Each row of a before or after table is a point. One or more steps were done to the points. Then noise was added and the rows were shuffled. The steps act on columns, c1 being the first. What was done? A step turns or swaps two columns, mirrors them in a line or flattens them onto one, adds a multiple of one to another, or multiplies or shifts one. Angles are multiples of 10 degrees, from the lower column toward the higher: turns from -170 to 170, lines from 10 to 170 but not 90. Use the fewest steps. Two steps may share a column if one is a turn and the other turns, adds or multiplies; they go together, in the order done. Otherwise the lowest column goes first.
In the rows, 128 means zero.

Before (9 x 3):
[[129  83 124]
 [ 98 142 131]
 [ 99 105 113]
 [166 128 153]
 [160 112 171]
 [ 86 131  52]
 [121 138  97]
 [ 82 124 146]
 [166 158 135]]
After (9 x 3):
[[ 83 131  75]
 [100 140 126]
 [154 158 136]
 [165 115 158]
 [165 127 144]
 [142  84 129]
 [ 84 125 139]
 [118 138 103]
 [102 102 121]]
Steps: add -0.3 times c2 to c1; multiply c3 by 0.7

Before (10 x 4):
[[ 79 160 141 105]
 [ 95 140 148 111]
 [112 103 115 123]
 [ 51 173 187 106]
 [151 141 126 140]
 [126 118  92 163]
 [138 102  95 130]
 [132  80 116 156]
 [ 97 128 136 138]
 [ 82 135 127 127]]
After (10 x 4):
[[ 79 125 107 108]
 [102 119  97 138]
 [159 175 146 145]
 [103 143 117 137]
 [140 161 152 138]
 [134 175 126 129]
 [177 203 192 125]
 [128 157 132 115]
 [120 132  80 106]
 [143 106 122 117]]
Steps: turn c1 and c2 by -90 degrees; mirror c3 and c4 in the line at 170 degrees

Before (8 x 8):
[[105 133 123 128 174 156 150 131]
 [152  92 144 122 108 102 145 145]
 [145 161 168  81 151 102 133 127]
 [114  94 137 119 157 165 123  94]
 [ 89 165 184 107 106 155 183  87]
 [129 123 158  97 141  98 147  79]
 [ 78 100 147 135 105  99 118 121]
 [157 140 184 120 169 144 158  85]]
After (8 x 8):
[[ 74 169 185 109 151 155 179 119]
 [156  90 144 124 129 102 147 125]
 [125 141 185 119 170 147 133  77]
 [143 159 168  82 145 101 122 116]
 [ 97 120 158  98 146  98 134  91]
 [ 84  97 147 138 107 101 132 157]
 [112 133 126 130 164 159 126 144]
 [ 93  95 135 119 138 167 114 113]]
Steps: turn c1 and c8 by -40 degrees; multiply c5 by 0.7; turn c5 and c7 by -40 degrees
